Each row is a point. The last column is the point's height on a tilted bowl or saddle (a function of degree 2), plus a little noise. Count its main directions that bend up, bend down and stay straight.

Points (15 x 4):
[[ 6.2 -4.6  0.7  9.7]
 [-3.0  1.3 -1.2 -1.2]
 [-3.2 -5.4 -2.1  1.5]
 [ 1.7 -2.9 -3.4  1.8]
 [-2.3  2.5 -1.6 -2.0]
 [ 0.8 -1.5  2.6  0.2]
 [-3.8  0.3 -6.5 -2.0]
 [ 0.4 -8.9  0.3  6.6]
 [-1.0 -4.3 -0.8  1.4]
 [-2.3 -3.0  0.6  0.6]
 [ 4.0  5.9  3.0 -4.1]
 [-2.4 -0.4  2.4  0.1]
 [-6.9 -0.9 -7.9  0.2]
 [ 1.8  0.3  0.8 -0.9]
 [-0.1 -7.2 -0.9  4.4]]
Directions: 1 up, 0 down, 2 straight

Points, 24 rows:
[[ 0.2  5.8 -0.8 -0.4 -0.7]
 [ 4.6  2.2 -3.2  2.0 -2.6]
 [-0.4  1.9 -2.9  2.7 -1.6]
 [-2.7 -6.4 -5.6  4.6 -9.5]
 [ 2.9 -1.6  0.9  6.5 -4.1]
 [-6.1 -3.6  0.2  1.1 -2.4]
 [-1.7 -6.1 -3.1 -4.0 -5.8]
 [-7.9 -0.7  0.6 -0.7  0.3]
 [ 0.4  6.4 -1.9  0.2 -1.2]
 [ 5.8 -0.1 -2.2  2.1 -3.2]
 [-4.8 -1.6  0.1 -3.8  0.0]
 [ 0.8 -4.2 -5.0  0.6 -5.6]
 [-3.1  2.8 -1.3 -0.1  0.2]
 [ 2.5 -1.0  2.9 -0.2 -2.2]
 [-4.6  1.6 -3.2  0.7 -0.9]
 [ 6.2 -1.1 -3.1  4.2 -3.9]
 [ 1.2 -3.4  2.6  1.8 -3.0]
 [ 4.0  2.7 -3.0  4.8 -2.7]
 [-2.1  5.0 -4.9 -5.1 -2.2]
 [-3.6 -0.1  2.5 -5.0  0.6]
 [-2.2 -0.8  7.4 -1.1 -2.3]
 [-2.7  0.7 -4.0 -5.5 -2.2]
 [ 7.0  3.2  2.1 -5.7 -6.8]
 [-2.6  3.0  7.6  0.6 -2.6]]
Directions: 0 up, 3 down, 1 straight

Points, 38 rows:
[[  2.1  -5.8  -1.6   3.1   0.1   3.0   2.0]
 [  2.8   4.0  -1.8   1.7  -0.4  -2.8  -1.0]
 [ -1.7  -6.0  -4.8  -2.9  -3.9   2.5  -2.0]
 [ -1.8  -1.6  -0.6   5.8   3.5  -7.5  -3.6]
 [ -0.3   1.2   0.9   2.7  -7.0  -1.1  -1.3]
 [ -2.9   3.7  -2.2   7.7  -3.5   1.3  -2.0]
 [ -5.4   2.8  -0.2  -2.9   1.2   6.6   0.1]
 [ -2.5  -1.7   4.9   6.1   1.9   2.7   3.7]
 [ -2.1  -1.1  -2.5   0.3  -2.0   4.5   0.5]
 [  4.3   0.5   3.8  -1.3  -4.8   0.5  -3.0]
 [  3.0   2.1  -1.9   2.5  -4.4   1.3  -1.8]
 [  5.5   2.5  -4.0  -4.2   0.2   0.8  -2.1]
 [  4.8  -1.1  -5.5  -2.3  -4.5   0.4  -2.0]
 [ -5.0   0.2  -4.1  -2.7  -0.4   3.5  -0.3]
 [ -2.4   3.5   1.4   0.8   6.3   0.6   0.7]
 [  1.6  -3.9  -1.3  -2.6   0.8   3.5   1.5]
 [ -2.5  -3.2  -4.0  -0.7   3.3   4.9   3.0]
 [  5.8   2.1  -3.0   2.3   2.0  -3.9  -4.7]
 [  0.2   3.0  -0.9  -3.4   4.2  -3.4  -2.6]
 [  6.9   5.1   2.6   0.3   1.8   0.3  -3.8]
 [ -3.3   0.2   4.2   1.7   3.6   4.8   4.0]
 [ -3.5  -0.8   9.9  -0.6  -6.0  -2.5  -3.6]
 [ -3.5  -1.2   3.2  -0.7  -0.8  -3.0   0.5]
 [  1.9  -4.7   1.9   3.4   1.1   7.4   6.2]
 [  2.5   1.7   5.5  -0.6  -6.0  -0.4  -3.4]
 [ -4.5   1.8   0.4  -3.0   2.7  -2.1  -0.5]
 [ -6.0   3.4   0.9   0.6   1.2  -2.0   2.0]
 [ -2.2   6.6   2.1  -0.7  -2.5   9.4  -2.7]
 [ -1.3 -11.5   0.2   3.5   6.0   5.8  12.1]
 [  0.1  -1.9  -1.1   1.6   1.9  -0.1   0.7]
 [  0.0   3.5  -4.2   3.3  -0.8  -2.3  -0.9]
 [  8.5  -0.1  -2.6   0.8   5.2  -4.5  -8.1]
 [  4.1   5.0   4.8  -3.8  -3.5   0.7  -5.2]
 [ -4.6   4.8  -2.5  -2.4  -6.0   5.3  -3.1]
 [ -1.5   5.5  -4.9  -0.3   7.5  -3.7  -4.1]
 [ -0.3  -1.2  -0.5  -0.8  -0.4   2.5   0.9]
 [ -3.0   4.2   2.4   1.5  -6.7   0.3  -0.8]
 [  5.0   1.3  -1.5   3.9  -1.8   0.8  -2.5]]
Directions: 1 up, 3 down, 2 straight

Points:
[[ -1.7   6.0   0.9   3.4   3.6  -3.2   0.3   4.2  -1.5]
 [ -0.6   0.3   2.3  -0.5   6.0  -1.4  -0.2   0.3  -0.2]
 [ -2.3   0.4  -6.8  -3.9  -3.4  -0.5   2.9  -1.0  -3.3]
 [ -0.2  -0.3   3.9   8.9  -5.9  -2.6  -0.6   0.2  -4.2]
 [  4.0   6.0   1.9  -0.5   0.8  -2.8   1.2  -1.0  -2.0]
 [ -0.4  -5.5  -9.5  -1.3   7.3  -3.3  -2.7  -0.2  -5.0]
 [  2.8   0.1  -2.3  -1.6   3.6  -2.6  -1.3   4.8  -1.5]
 [ -1.9   0.9   6.0  -5.9   1.0   5.1  -2.9   0.2  -4.5]
 [  3.2   0.6  -1.5  -5.6   2.2  -2.0   0.2   2.1  -2.3]
 [  5.2   7.2  -5.7  -0.7  -4.6  -5.9   2.4   6.9  -5.8]
 [ -5.3   2.8  -0.8  -3.6  -3.5  -1.2   3.3   2.2  -3.4]
 [  1.5   0.8  -2.7   3.5   4.7   8.4   4.0   1.1  -3.0]
 [  2.1   0.2   1.5   7.3   1.1   0.5  -2.2   2.3  -1.5]
 [ -4.2  -3.9   0.6  -3.6  -0.3  -3.8   0.0  -0.8  -3.6]
 [ -0.9  -1.7  -4.3  -4.0   1.6  -0.1  -1.0  -0.8  -2.3]
 [  0.3   1.4   1.2  -4.9  -1.6   0.3  -0.6  -0.5  -2.2]
 [ -0.2  -3.3   2.0  -5.3  -6.6  -1.1  -3.6  -2.0  -4.8]
 [  2.7   0.4   3.3   1.3  -4.6   1.9  -0.9  -5.7  -3.7]
 [ -0.7   6.2   2.2   5.1  -5.0   1.9  -2.2  -0.3  -3.1]
 [ -1.5   1.5  -4.1  -7.6  -1.3   1.0   6.0  -1.1  -4.7]
 [  6.2  -0.9   3.7   3.8  -2.5  -6.1   0.6  -0.1  -4.2]
 [ -4.1   2.3   2.5   1.6  -0.5   2.3   0.3  -0.1  -1.9]
 [ -5.7  -2.9   4.2   3.5  -0.9  -4.6   2.1   1.0  -4.4]
 [  0.2  -2.8   0.4  -1.2   4.7  -8.1   1.6   0.6  -2.6]
 [ -7.7   4.8   3.0   1.6  -6.3  -4.5  -4.6   0.6  -6.1]
 [ -2.3   5.0   5.5   2.7   3.7   5.2   2.1   1.7  -2.9]
 [  4.0  -3.5  -3.2   2.8  -4.0  -2.3  -4.7   3.5  -3.2]
 [ -2.1   0.0   1.6  -3.5   0.4  -1.2   7.5  -1.0  -3.6]
 [  2.5  -0.5   2.9   1.9  -1.5   1.1   6.2   5.2  -4.2]
 [  0.4   2.1   5.2  -4.2  -3.7   2.6  -6.7   4.4  -4.5]
 [ -4.6   0.6  -1.2   0.8   1.0  -2.7   0.4  -4.6  -2.1]
 [  0.4  -2.1   0.2   3.4   3.6  -1.7   1.2   3.9  -1.2]
 [ -2.5   2.2  -7.0   8.5  -3.7   2.5  -4.2  -3.5  -4.1]
 [ -1.5   2.4  -3.8  -3.6   2.0   4.0  -1.4  -0.3  -1.8]
 [ -1.6  -3.0  -9.9   4.1   0.9   0.7   0.7  -1.3  -3.6]
 [ -0.4   1.2   4.3   0.9  -2.3   5.6  -7.3   0.0  -3.7]
 [  1.9  -1.6  -1.3   2.1   4.5  -5.3  -3.9  -2.1  -1.6]
 [ -0.3   2.0   2.3  -2.2   7.2  -3.4  -6.7  -2.8  -2.2]
 [  1.3   3.6   0.9   6.2  -0.5  -3.5  -3.3   1.8  -2.0]
 [  0.8   0.3   0.5  -1.2   3.5   2.8   1.9   2.4  -1.0]
 [  2.9  -2.1   2.1   5.1  -1.0  -1.3  -0.8  -2.4  -2.1]
 [  1.0   2.5  -5.3   2.7   0.5  -1.6  -1.3  -0.4  -0.8]
 [ -2.7   1.3   3.9  -3.4   4.5   2.9  -1.1  -3.4  -2.2]
 [ -0.8  -0.2  -1.6  -6.5   2.1   1.9  -0.4  -6.1  -3.7]
 [  5.6  -0.5   3.9  -0.5  -4.9   4.2   3.5  -2.9  -4.7]
 [ -0.8   4.1  -8.8   5.7   2.0   2.7   1.0   2.6  -2.5]
 [  3.9  -2.0   4.7   0.7   0.5 -10.2  10.7  -2.2  -8.3]
 [ -2.2   7.7   0.4   0.7   4.6  -0.5   3.9  -1.2  -1.3]
 [  7.1   0.4  -3.9  -8.2  -1.4  -0.2  -3.5  -4.6  -7.3]
 [  5.9   2.1   2.2  -3.1   7.0  -6.0  -1.6   3.2  -2.5]
 [  4.0   2.5   4.8  -2.0  -4.9   1.9  -4.0  -0.9  -4.0]
 [  4.6   2.6   0.7  -1.6   4.8  -8.2  -1.4   6.2  -3.5]
 [  2.9  -0.3  -0.7  -6.1   3.2   1.3  -0.9  -1.0  -2.4]
 [ -2.0   1.6   1.2  -2.4   0.1   2.0  -1.6   7.7  -2.9]
 [ -6.6  -0.3   4.7  -1.3  -0.3  -0.2   5.6   4.1  -5.7]
 [ -4.7   5.1  -0.5   6.0  -1.0   0.7  -0.8   2.4  -2.3]
 [ -1.5   7.2   5.8  -3.3   0.0  -7.1   0.0   4.2  -5.7]
 [  0.1   5.7  -1.1  -3.0  -0.6   5.0  -1.4  -2.3  -2.4]
 [ -2.2   7.7   2.2  -4.4   4.5   1.2  -1.4   5.6  -3.0]
 [ -1.2   3.9   2.7   0.5   1.2  -2.1  -2.1   1.3  -1.2]
 [  0.9  -6.8   3.0   2.5   6.6  -1.3  -1.5   2.3  -2.2]
 [ -1.6  -1.9  -0.8   1.4   1.2   4.6  -1.8  -2.3  -1.7]
 [ -5.5  -0.6  -2.3   4.2  -2.2   7.8   8.0   3.8  -7.6]
 [  4.1  -0.9  -4.3  -3.3  -0.1  -3.8   1.4   7.3  -4.4]
 [ -4.7   4.9  -4.0  -4.2   2.6  -0.8   3.9   3.0  -2.9]
 [  1.5   7.6  -4.8   1.4   5.8   0.6   1.2   4.1  -1.1]
 [  1.6  -2.2   3.7   3.0  -1.7   0.5  -2.6  -3.4  -2.6]
 [ -3.3   2.1  -2.0   5.5   3.6   2.9   7.9   2.8  -4.0]
 [ -2.7  -3.3   2.9   4.1  -1.1   1.5  -1.0  -0.2  -2.2]
 [  1.6  -0.6   2.4   0.3   3.0   0.2  -5.1   5.8  -1.8]
 [ -7.3  -2.5  -5.6   3.3  -3.4  -2.6   1.8   0.0  -4.0]]
Directions: 0 up, 7 down, 1 straight
